Every row gives one point. The last column is the point's height on a tilted bowl or saddle (a function of degree 2), plus a little noise. Count its main directions that bend up, bend down and stay straight.
In the rows, 128 means zero.

Points, 16 rows:
[[141 100 105 104]
 [ 93 147  93  98]
 [137 122 113 131]
 [127 137 134 148]
 [ 99 117 146 132]
 [137 135 114 135]
 [155 110 107 102]
 [140  93 178 102]
 [147 140 162 142]
 [108 181 107  91]
 [177 173 149 111]
 [143 175 192  98]
 [108  59 111  57]
 [ 90  78 121  87]
 [105 134 122 137]
 [123 103 101 109]]
Directions: 0 up, 3 down, 0 straight

Points:
[[138 162 152 133 152]
 [119 172  80 139 161]
 [117  79 148 110 144]
 [132 158 136 169 158]
 [ 96 134  84 117 143]
 [ 91  73 139 154 158]
 [129 145  91 131 145]
 [113 165 138 145 147]
 [146 148 134 165 156]
 [179 135  85 114 169]
 [144  97 148  77 145]
 [182 114  74 130 173]
 [ 52 119 125 131 148]
 [193 166 167  88 192]
 [122 106 136 119 133]
 [119 157 157 167 158]
 [133 146 127 142 142]
 [106 161  96 136 147]
 [145 130 127 179 158]
 [105 122 133 174 147]
 [155 154 111 172 167]
 [116 132 130 139 134]]
Directions: 4 up, 0 down, 0 straight

Points (45 x 7):
[[160 173 132 113 132  91 167]
 [127 170 132 190 127 103 122]
 [149 122 111 130  89 153 135]
 [129 102  77 123 131  83 161]
 [147  96  99 153 142  89 136]
 [ 73 144 199 100 121 155 171]
 [ 73 125 128 120 127 118 154]
 [155 141 168 147 123 176 170]
 [159 131 125 146  65 139 141]
 [104  95 125 121 117 145 168]
 [126 112 115  94  92 110 149]
 [151 162  92 185  93 119 116]
 [155 178 129 152  82 141 155]
 [134  82 150 127 144 141 127]
 [108 115 116 119  72 125 148]
 [126 110 134 225 136 103  84]
 [159 136 110 115 120 102 141]
 [141 153 180 100 136 152 137]
 [151 149 134 100  90 139 140]
 [171 119 125  65 139 116 114]
 [ 95 102 139 134 159 152 151]
 [150 142 150 122 103  65 173]
 [132 173 115 164 129 118 139]
 [117 147 103 140  77 121 117]
 [126 103 158 108 157 124 114]
 [ 96 160 125  96 144 153 152]
 [108 121  88  95 134 158 166]
 [182 115 139 156  67 136 157]
 [143 165 106 148 137 166 155]
 [ 97 154 163 111 156 145 131]
 [ 56 114 136 161 105 128 147]
 [ 90  85  80 121 155  79 198]
 [119 177 136 136  79  68 139]
 [196 158 144  88 136  73 194]
 [125 118 149 158 163 133 114]
 [130  95 105 103 152  98 155]
 [176 113 141 115 152 139 104]
 [193 105 155 124 148 141 101]
 [115 120 116  73 158 166 140]
 [170 114 153 127 123 152 132]
 [148 135 103 116 101 172 131]
 [ 85 108 113 117 106 130 170]
 [130  91 180  95 166 126  87]
 [136 141 152 144  87 162 173]
 [130 127 121 121 166 103 134]]
Directions: 3 up, 2 down, 1 straight

Points, 68 rows:
[[ 56 152 111 126 170 151 155 121 172]
 [110 110 150 166 121 130 120 179 158]
 [173 118 165  82 101  91 107 155 162]
 [126 128 157 132 104  97 133  69 157]
 [167 128 164 129 138  81 171 105 164]
 [ 93 175 118 109 137 149 110 104 143]
 [121 147 112 141  99 118  97 130 147]
 [111 100  78 121  65 162 137 128 155]
 [ 91  99 114 105 104 132 116 166 147]
 [159 124 136 117 112  77 100 100 156]
 [153 130 154 114 133 123 162 130 144]
 [117 152 108 108  80  76 171 182 167]
 [131 154 158 109 159 140 117 105 139]
 [130 144 140 120 174 163  88 128 129]
 [ 66 150 168 112 120 103 133 126 171]
 [106  99 143 136 110 164 133 101 145]
 [ 55  78 114 131 127 122 112 121 171]
 [108 101 160 169 163 146 116 181 152]
 [138 187  93 159  87 144 151  96 155]
 [107 114 118 175  72  99 103 173 187]
 [109 214  88 170 157 115  64 116 196]
 [150 122 129 132 142 126  72  67 151]
 [164  96 157 127  58 130  86 146 167]
 [110 131 144 123 110 126  96  87 150]
 [125 118 171 138  90 170 105 132 143]
 [ 99 134  75 145  80 138 153 122 155]
 [ 97  83 121 151 101 109  81 137 164]
 [116  91 138 129 111  47 143 118 174]
 [114 157 153 103  84 143 168 174 149]
 [132 171 113  85 106  30 111 114 171]
 [156 124 180 147 138 122 177 169 170]
 [111 165 181 122 166 121 113 125 155]
 [124 110 110 118 123 193 145 142 134]
 [100  72  78 129  99 145 141 178 162]
 [104 113 137 134 112 152 148 142 143]
 [114 109  97 150 158  82 188 112 174]
 [123 130  96 146 167 159 157 155 148]
 [106 104 110 136 119 157 108 167 137]
 [ 71 123 140  99 152 156  79 122 148]
 [ 93 107 139 105 170 143 115 147 139]
 [177  93 129 104 109 138 148 115 148]
 [127  64 146 125 119 122 119 133 148]
 [ 80 104 161 136  96 141 135 150 161]
 [120 141 160 159 125 102 124 103 158]
 [151  84  65 179  90 166 136 135 153]
 [ 88 182 112  85 143 104 134 125 147]
 [118 112 105 130 133 102 155 107 148]
 [109 133 129 121 172 137 159 153 148]
 [115 148 149 117 117 144 148  83 148]
 [134 121 178 142 117 125 131 188 157]
 [143  94 134 106  92 161 125 143 138]
 [132 113 133 120  79 171  75  96 150]
 [128 163 151 103  86 126 179 152 149]
 [101 113 115 138  89 122 148 143 152]
 [ 98 126 144 128 130 145 153  76 159]
 [113  83  98 121  86  94 157  54 166]
 [125 142 134 114 150 148 120 138 128]
 [166 160  70 123 110 125 103 153 155]
 [103 100 146  94  99 146 163 109 156]
 [158 114 128 152 132  86 156 158 163]
 [139 118 130  64 100 189  84 144 138]
 [112 148  83 137 127 190 143 146 142]
 [109 118  70 122 158  90  95 120 162]
 [132 142 154 114  98 158 160 112 143]
 [103 145 183  98 114 100 153 127 159]
 [111 178 133 150 107 134 120 152 155]
 [ 95 119 123 115 153 139  97 143 137]
 [117 143 164 135 135 136  99 149 141]]
Directions: 6 up, 0 down, 2 straight
